Each row is a point. The points of each table are mixes of a few directions, plus a little noise. Count the directions of each table, and those that both share. Where both have some left over, give the other angles between the two spaces (their principal angles), to ten degrees, smallest first.

First (5 x 2)
[[ 0.23  0.18]
 [-0.05 -0.04]
 [-0.08 -0.07]
 [-0.46 -0.39]
 [ 0.37  0.30]]
Second (6 x 2)
[[ 0.56  0.46]
 [-0.33 -0.27]
 [ 0.07  0.05]
 [ 0.01  0.01]
 [-0.09 -0.07]
 [-0.22 -0.18]]
Directions: first 1, second 1, shared 1

First (5 x 3)
[[-0.05 -0.09  0.26]
 [ 0.17  0.70 -0.02]
 [ 0.01  0.09  0.10]
 [-0.11 -0.56 -0.20]
 [-0.01 -0.13 -0.14]]
Second (4 x 3)
[[-0.12 -0.27  0.53]
 [-0.05 -0.12  0.23]
 [ 0.07  0.16 -0.31]
 [ 0.10  0.23 -0.44]]
Directions: first 2, second 1, shared 1

First (6 x 6)
[[-0.25 -0.23 -0.26 -0.47 -0.28  0.38]
 [-0.13 -0.11 -0.12 -0.21 -0.12  0.17]
 [-0.18 -0.15 -0.17 -0.32 -0.18  0.25]
 [ 0.17  0.15  0.16  0.31  0.17 -0.24]
 [ 0.04  0.03  0.04  0.07  0.03 -0.05]
 [ 0.36  0.31  0.35  0.64  0.37 -0.52]]
Second (8 x 6)
[[ 0.12 -0.35 -0.10  0.10  0.01  0.12]
 [ 0.59 -0.11 -0.22 -0.20 -0.31 -0.37]
 [ 0.41 -0.42  0.02 -0.12  0.02  0.04]
 [-0.14  0.32  0.29 -0.06  0.06  0.05]
 [ 0.11 -0.18 -0.17  0.30 -0.23  0.12]
 [-0.57  0.71  0.27 -0.04  0.14 -0.02]
 [-0.13  0.24 -0.08 -0.25  0.10 -0.29]
 [-0.39 -0.21 -0.02  0.27  0.22  0.36]]
Directions: first 1, second 4, shared 0; angles 70

First (9 x 8)
[[-0.21  0.25  0.09 -0.01  0.36  0.31 -0.44 -0.03]
 [-0.14  0.17  0.05 -0.01  0.24  0.20 -0.29 -0.02]
 [-0.17  0.22  0.07  0.00  0.30  0.26 -0.37 -0.03]
 [ 0.19 -0.24 -0.08  0.01 -0.33 -0.27  0.41  0.03]
 [-0.26  0.33  0.10 -0.01  0.45  0.39 -0.56 -0.03]
 [ 0.31 -0.39 -0.12  0.02 -0.54 -0.45  0.67  0.05]
 [ 0.16 -0.20 -0.06  0.00 -0.27 -0.23  0.33  0.02]
 [-0.12  0.16  0.05 -0.01  0.21  0.19 -0.26 -0.02]
 [ 0.25 -0.30 -0.10  0.01 -0.42 -0.36  0.52  0.03]]
Second (9 x 8)
[[-0.24  0.31  0.10 -0.01  0.41  0.36 -0.52 -0.03]
 [ 0.20 -0.26 -0.08  0.01 -0.35 -0.30  0.44  0.03]
 [-0.23  0.30  0.10 -0.01  0.40  0.35 -0.50 -0.03]
 [-0.25  0.32  0.10 -0.01  0.44  0.38 -0.55 -0.03]
 [ 0.09 -0.12 -0.04  0.01 -0.17 -0.14  0.20  0.01]
 [ 0.25 -0.32 -0.10  0.01 -0.43 -0.37  0.54  0.03]
 [-0.15  0.18  0.06 -0.01  0.25  0.22 -0.31 -0.02]
 [ 0.05 -0.07 -0.02  0.00 -0.09 -0.08  0.11  0.01]
 [ 0.27 -0.35 -0.11  0.01 -0.47 -0.41  0.59  0.04]]
Directions: first 1, second 1, shared 1

First (7 x 9)
[[ 0.00 -0.16  0.03 -0.17 -0.32  0.20  0.34 -0.18 -0.38]
 [-0.19 -0.34 -0.08 -0.23  0.37  0.14  0.11 -0.33  0.11]
 [-0.01  0.28  0.06  0.05 -0.11 -0.28  0.09  0.05 -0.30]
 [-0.08  0.09  0.09 -0.16  0.36 -0.32  0.00 -0.21  0.19]
 [ 0.11  0.03  0.08 -0.02 -0.02 -0.04 -0.09  0.01  0.25]
 [ 0.16  0.24  0.26 -0.17  0.00 -0.37  0.01 -0.14  0.26]
 [ 0.01 -0.13 -0.46  0.71 -0.29  0.67 -0.47  0.81 -0.13]]
Second (7 x 9)
[[-0.22  0.26 -0.51 -0.28 -0.49 -0.56 -0.66  0.01  0.12]
 [-0.44  0.07  0.20 -0.04 -0.21  0.38  0.27 -0.19  0.16]
 [ 0.15 -0.07  0.07 -0.08  0.18  0.13  0.09  0.19  0.02]
 [ 0.73 -0.20 -0.10  0.05  0.54 -0.28 -0.09  0.40 -0.20]
 [-0.21  0.00  0.18  0.17  0.03  0.13  0.52 -0.21  0.10]
 [-0.23  0.07  0.01  0.21 -0.19 -0.10  0.06 -0.34 -0.03]
 [ 0.22 -0.12  0.16 -0.01  0.15  0.30 -0.19  0.14 -0.16]]
Directions: first 4, second 4, shared 0; angles 50, 60, 70, 80

First (8 x 11)
[[-0.04 -0.03  0.26  0.12  0.17 -0.01  0.08  0.19  0.48  0.01 -0.37]
 [-0.18  0.31  0.08 -0.09 -0.49 -0.07  0.05  0.28 -0.49 -0.10 -0.03]
 [-0.17 -0.34 -0.49 -0.17  0.49 -0.27  0.16  0.17 -0.06  0.16  0.30]
 [ 0.04 -0.10 -0.35 -0.20  0.28 -0.06  0.04 -0.16  0.13  0.30  0.12]
 [ 0.08  0.10 -0.15 -0.03 -0.21 -0.40 -0.28  0.22 -0.19 -0.53  0.31]
 [ 0.09 -0.04  0.60  0.40 -0.13  0.63  0.06 -0.38  0.13  0.03 -0.29]
 [ 0.04  0.22 -0.27 -0.27 -0.11 -0.43 -0.16  0.25  0.03 -0.10  0.06]
 [ 0.14 -0.11  0.31  0.27 -0.01  0.62  0.07 -0.58  0.03  0.21 -0.07]]
Second (8 x 11)
[[-0.01  0.27  0.06 -0.12 -0.24 -0.15 -0.04  0.19  0.04 -0.03 -0.19]
 [ 0.33 -0.08 -0.40 -0.11  0.13 -0.11 -0.33 -0.41  0.04 -0.07  0.44]
 [-0.09  0.33  0.15 -0.13 -0.27 -0.15  0.05  0.31  0.05 -0.02 -0.32]
 [-0.20 -0.01  0.24  0.10 -0.02  0.10  0.21  0.21 -0.04  0.05 -0.23]
 [ 0.03  0.19  0.16  0.11 -0.67 -0.07 -0.47  0.15 -0.21 -0.03  0.02]
 [-0.09 -0.60 -0.08  0.22  0.76  0.36  0.43 -0.33  0.02  0.10  0.22]
 [ 0.22 -0.29 -0.45 -0.14  0.73  0.02  0.18 -0.49  0.20 -0.02  0.36]
 [-0.19  0.19  0.33  0.09 -0.42  0.00 -0.01  0.36 -0.11  0.02 -0.31]]
Directions: first 5, second 3, shared 2; angles 40

First (11 x 12)
[[-0.16  0.14 -0.02 -0.20  0.13  0.17  0.35  0.26  0.03  0.04 -0.30 -0.07]
 [ 0.17  0.05 -0.11  0.04 -0.07  0.00  0.46  0.20 -0.10 -0.09 -0.18 -0.02]
 [-0.31  0.04  0.17 -0.10  0.18  0.02 -0.33 -0.03  0.01  0.13 -0.01  0.01]
 [ 0.54  0.10 -0.46 -0.22  0.08 -0.42  1.19  0.50  0.25 -0.05 -0.20 -0.12]
 [ 0.44  0.06 -0.37 -0.13 -0.24  0.22  0.37  0.04  0.36  0.21  0.18  0.06]
 [-0.06 -0.21 -0.05 -0.04  0.08 -0.03 -0.28 -0.22  0.32 -0.43  0.12 -0.22]
 [ 0.10  0.19  0.04  0.08 -0.02 -0.08 -0.04  0.37  0.02  0.32  0.04  0.22]
 [-0.06 -0.20  0.23  0.50 -0.28  0.23 -0.80 -0.19 -0.16 -0.45  0.17  0.06]
 [ 0.07  0.04 -0.01  0.03 -0.09  0.10 -0.12  0.03  0.05  0.14  0.10  0.09]
 [-0.29 -0.10  0.26  0.19 -0.16  0.30 -0.39 -0.41 -0.49 -0.03 -0.02  0.06]
 [-0.45 -0.12  0.32 -0.16  0.38 -0.50 -0.42 -0.54 -0.30  0.20  0.12 -0.06]]
Second (11 x 12)
[[-0.13 -0.03  0.48 -0.23 -0.33  0.16  0.26  0.15  0.16 -0.17  0.07  0.22]
 [-0.03  0.00  0.19 -0.19 -0.01 -0.09  0.35  0.03 -0.20  0.10  0.11 -0.08]
 [ 0.09  0.04 -0.20 -0.09  0.34 -0.35  0.36 -0.11 -0.54  0.38  0.14 -0.41]
 [-0.22 -0.06  0.77 -0.26 -0.65  0.43  0.13  0.28  0.53 -0.46  0.01  0.55]
 [-0.01 -0.02 -0.05  0.14 -0.09  0.15 -0.32  0.02  0.27 -0.16 -0.11  0.17]
 [ 0.08  0.00 -0.43  0.38  0.10  0.13 -0.66 -0.09  0.31 -0.13 -0.21  0.11]
 [ 0.10  0.04 -0.27 -0.05  0.39 -0.38  0.32 -0.14 -0.56  0.39  0.13 -0.44]
 [ 0.12  0.01 -0.55  0.38  0.23  0.00 -0.59 -0.14  0.13  0.00 -0.18 -0.04]
 [-0.14 -0.02  0.61 -0.38 -0.31  0.06  0.55  0.18 -0.04 -0.07  0.17  0.12]
 [ 0.06  0.00 -0.27  0.18  0.13 -0.01 -0.27 -0.07  0.03  0.02 -0.08 -0.04]
 [ 0.07  0.02 -0.27  0.12  0.19 -0.10 -0.13 -0.09 -0.10  0.11 -0.03 -0.13]]
Directions: first 6, second 2, shared 0; angles 30, 70
